Each point is reached from the start by the listed moves, each made 0, 1 or 2 times, or once backwards (-1), plus a little noise. Say if it took an odd or an even number of moves. Then give how often each move was made.

Moves:
(1): [ 49 -24 -17]
(2): [  7 -13  33]
Start: [-25  22  21]
Points:
[ 77 -23 -13] -> even (2, 0)
[-86  59   6] -> even (-1, -1)
[-17  24  18] -> even (0, 0)
[-72  47  35] -> odd (-1, 0)

Moves:
(1): [-27  -8  11 -16 -27   3]
(2): [  9 -13 -16 -13  -5   9]
(3): [ -4  27  -2 -20  -8   1]
(4): [18  7 -2 26 -9 -5]
(5): [ 33  28  23  10 -26  11]
(6): [ -7   5 -10  19  15  44]
Start: [11 -4  0 -8  3 -8]
Points:
[-30  37  22  23 -56  25] -> odd (2, -1, 1, 2, 0, 1)
[-18  35  15 -85 -60 -47] -> even (1, 0, 2, 0, 0, -1)
[ 79  -9  40 -28 -95  -8] -> odd (1, 2, -1, 0, 2, -1)

Moves:
(1): [ -7 -17  16   0   2  13  -9   1   5]
(2): [ -7  -5   7  -1 -18  -7  -5   6  10]
(3): [ 11 -13   2  15   9  -9  -8  -2   7]
(4): [  5   0  28  21 -12 -19  -4  -5  -3]
(5): [ 13 -10 -17  -9  -5  10 -20   7  10]
(6): [  5 -14  -9  14  18   0 -17   6  -1]
(7): [-5  0  8 25  1  2  4 16 12]
(8): [-5  5 -9  4  6  6 10 -9 -8]
(9): [ -1   9   0  -8   6   2 -17  -5  10]
Start: [-11 -10 -13   2   5 -15  13  14   4]
Points:
[-21  -5  48  95   3 -47 -34  28  42] -> odd (0, 1, 0, 2, 0, 1, 2, 1, 2)
[-37 -40  14  21  25 -16 -48  45  69] -> odd (1, 2, 1, -1, -1, 1, 1, -1, 2)
[ 28 -36  19  49  23 -52 -13   6  12] -> odd (0, -1, 2, 1, 0, 0, 0, -1, 0)

Moves:
(1): [ -2  -3   2  -2   0 -11  -4  11   6  12  -1 -10  -1  -1]
(2): [ -6   6  12  -5  12  -5   6  -6  12   1 -10  -2  -9   1]
(3): [-2  9  3  3  0 -1 -3  6  0  2  3  5 -2  5]
(4): [ -7   4   5   2 -10   4   0  -3  -1  13  -6  -3   1  -3]
(5): [ -5  17  -2  -1  -4  -7  -3  -3   4  -7  -8 -12  10   8]
(6): [ -1   9  -5  -5   2  14   4   1  16  -7   8 -13   4   3]
(7): [-13   9 -13 -15   5   8   3 -10   6  -5  15   2  -7   7]
(8): [-22   4   0 -10  -8  -7  16  -1  10   2  10   8  -3  -1]
(9): [ -7   9   1 -10   9  12  -1  -3  -1  -6  18 -11  15   8]
(10): [  0   6  -2   4   6   0  -7  -5   4  -3   4   0   1 -10]
(11): [10 -1 -4  1 -4  5 -6 -9 -2  4 10  7  8  6]
(12): [ -2  -4 -11 -11  -1  -3   0   5  -8  10   0  12  19   1]
Start: [ -4 -11 -13   0   0   2   2   9  -6  12   1  -7   1   3]
Points:
[-43  32 -16 -11   2 -10  -6  16  14  18  -2 -32  -5   4] -> odd (1, 0, 1, 1, 1, 0, 1, 0, 0, 1, -1, 0)
[-64  35 -40 -43   5  31  26   1   1 -25  95  13  22  36] -> even (-1, -1, 2, -1, 0, 0, 1, 2, 2, 0, 0, 0)
[ -3  -7 -55 -14  -5 -12 -37   6 -37  40  -2  -3  52 -13] -> even (1, -1, -1, 1, 1, -1, 1, -1, 0, 2, 0, 2)
[-72 -11 -16 -35 -25  -7  53  -9  -5  16   5  21 -22   2] -> odd (-1, 0, -1, 1, 0, -1, 1, 2, 0, -1, -1, 0)
[-47  71   4 -18  16   7   0 -22  31 -21  38 -47  28  35] -> even (0, 1, 1, 0, 2, 0, 0, 1, 2, 1, 1, -1)
[-66  19 -33 -48 -13   6  21  18  39  40  39 -26 -14  29] -> odd (2, 0, 1, 1, 0, 1, 2, 1, 0, -1, 0, 0)
